Every row gives one point. The points of each table are mixes of a few directions, plus a little noise. Count the directions of each table, and those that both share. Where both have some left over, give the other angles between the two spaces (their principal angles), to ten degrees, smallest first.
In the rows, 128 means zero.

First (7 x 3):
[[ 99 163  83]
 [123 135 121]
 [ 84 183  61]
 [131 127 131]
 [146 105 156]
 [168  76 193]
 [144 106 154]]
Second (6 x 3):
[[119 128 124]
 [ 49 127  70]
 [171 129 160]
 [105 129 109]
 [200 128 182]
 [123 127 128]]
Directions: first 1, second 1, shared 0; angles 40

First (8 x 8):
[[135 139 128 120 137 128 124 122]
 [115 137 109 142  88  88 152 123]
 [105  55 159 160 127 169 130 174]
 [124  95 151 133 146 161 117 148]
 [136 118 141 120 153 155 113 133]
 [116 178  83 137  64  48 164 101]
 [148 146 132 104 163 145 107 116]
 [144 156 120 109 144 125 118 110]]
Second (9 x 8):
[[124 145 143 128 116 100 141 137]
 [125 138 137 128 121 112 135 133]
 [129 124 125 128 130 133 125 126]
 [116 176 171 129  94  50 164 155]
 [147  54  61 127 180 249  72  88]
 [132 111 113 127 140 154 116 119]
 [125 137 136 128 122 113 135 133]
 [127 132 132 128 125 121 131 130]
 [126 134 133 128 124 118 132 131]]
Directions: first 2, second 1, shared 0; angles 50

First (11 x 14):
[[171 145 160 164  83 109 107 160 224 122 131 195 107 128]
 [ 75 162  65 128 172 141 130 161  88 105 179  84 159 119]
 [162 133 183 145 145 109 134 159 182 121 106 191  96 138]
 [ 84 119 113  91 160 139 169  63  88 165 157 137 105 150]
 [136 151  78 172 172 115 135 112  32 135  79 109 114 183]
 [ 92 130  64 119  95 155  99 131 130 104 174  84 168 107]
 [111 111 183  78 153 122 170 128 125 147 147 116 130  92]
 [138 158 146 154 161 105 162 123 134 156 132 186  84 164]
 [110  78 125  83  82 175  76 121 203  81 141 139 145 107]
 [188 124 150 161  83 105  90 175 113 104  65  68 173  92]
 [142 103 138 116 106 121 139  78  86 160  99 106 124 130]]
Second (9 x 14):
[[139 113 122  84  70 125  98 131  95  99 101 168  59 142]
 [121 115 148 127 129 162 151 110 146 124 111 148 151 104]
 [118 190 102 146 138 158 147 157 135 110 174 171 137 130]
 [129 105 139 134 158 113 128 108 142 158 128  96 155 114]
 [132  80 114  94 161  71  86  91 121 186 158 115 120  95]
 [136 158 144 148 150 146 151 145 151 128 151 116 160 141]
 [169 167 156  87  91 158 125 170 128  85 150 172  92 177]
 [118 169 155 213  90 166 185 178 132  64  49  58 158 192]
 [ 90  55  70 121 163  48  81  63  99 200 124 107 118  56]]
Directions: first 6, second 5, shared 1; angles 40, 60, 60, 80
